Each point is reached from the start by the listed moves, each made 0, 1 or 2 times, or once backwards (-1), plus a little noise. Say if it took an odd or an even number of moves. Then give how often each move was made.

Moves:
(1): [-0.032, -0.021, -0.020,  0.021, -0.026,  0.042]
(2): [ 0.000,  0.005, -0.011,  0.012,  0.006, -0.007]
(3): [-0.017, -0.026,  0.009, -0.048, -0.005,  0.028]
Start: [-0.010, -0.008,  0.004, -0.004, -0.007, -0.004]
Points:
[-0.092, -0.070, -0.038,  0.002, -0.060,  0.100] -> even (2, 1, 1)
[-0.056, -0.031, -0.034,  0.074, -0.060,  0.060] -> even (2, -1, -1)
[ 0.005,  0.019, -0.005,  0.044, -0.001, -0.030] -> odd (0, 0, -1)
[-0.011, -0.002, -0.005,  0.007, -0.001, -0.011] -> odd (0, 1, 0)

Moves:
(1): [ 0.006,  0.007,  0.014, -0.011,  0.000, -0.017,  0.031,  0.025,  0.002,
 -0.022, -0.038, -0.025,  0.006,  0.002]
(2): [-0.020,  0.024,  0.004,  0.032, -0.016,  0.013, -0.003, -0.025, -0.008,
  0.020,  0.009, -0.006,  0.001,  0.033]
(3): [-0.010,  0.003,  0.009, -0.008, -0.015, -0.006,  0.010, -0.013, -0.007,
  0.004,  0.004,  0.008,  0.012, -0.012]
(4): [-0.018, -0.015, -0.009, -0.007, -0.012,  0.016, -0.004, -0.013,  0.026,
  0.010, -0.005,  0.022, -0.017,  0.015]
(5): [ 0.014, -0.007,  0.007,  0.001, -0.006, -0.013,  0.000,  0.002, -0.007,
  0.015,  0.011, -0.003,  0.011,  0.004]
(6): [ 0.004,  0.014, -0.018,  0.007,  0.004,  0.004, -0.008,  0.008,  0.009,
  0.004, -0.002,  0.015, -0.015,  0.002]
(7): [-0.002, -0.029,  0.003, -0.029,  0.004, -0.016, -0.003, -0.006, -0.037,
 -0.004, -0.016,  0.036,  0.011,  0.015]
(8): [-0.012,  0.017, -0.006, -0.016, -0.005, -0.018, -0.010,  0.028, -0.021,
 -0.002,  0.015, -0.007, -0.001,  0.007]
(9): [-0.017,  0.022,  0.007, -0.011,  0.001,  0.018,  0.013, -0.001, -0.008,
  0.014, -0.044, -0.024,  0.011,  0.009]
(10): [-0.026,  0.020,  0.020,  0.005,  0.003, -0.020, -0.009, -0.011, -0.002,
  0.015, -0.018, -0.009,  0.032,  0.007]
(11): [ 0.009, -0.021, -0.033, -0.027, -0.011, -0.030, -0.002,  0.006,  0.001,
 -0.024, -0.015, -0.002,  0.009, -0.006]
Start: [ 0.013, -0.010,  0.019,  0.004,  0.009, -0.002, -0.003,  0.001,  0.011,
  0.019,  0.002,  0.006, -0.017, -0.010]
Points:
[-0.085,  0.015,  0.001,  0.025, -0.058,  0.012, -0.043, -0.027,  0.008,
  0.039,  0.076,  0.038, -0.056,  0.087] -> odd (0, 2, 0, 2, -1, -1, 0, 2, -1, 0, 0)
[ 0.034,  0.009,  0.086, -0.048,  0.027, -0.028,  0.096,  0.032, -0.050,
  0.004, -0.176, -0.075,  0.061,  0.011] -> even (2, 0, 0, -1, 1, 0, 1, -1, 2, 0, 0)
[-0.115, -0.010,  0.067, -0.061, -0.078, -0.008,  0.039, -0.067, -0.075,
  0.067, -0.078,  0.054,  0.031,  0.109] -> even (1, 2, 2, 2, 0, -1, 2, 1, 1, 0, 0)
[-0.001,  0.070,  0.042,  0.026, -0.026, -0.082,  0.058,  0.030, -0.010,
 -0.003, -0.121, -0.176,  0.077,  0.053] -> odd (2, 2, -1, -1, 1, -1, -1, 0, 1, 1, 2)
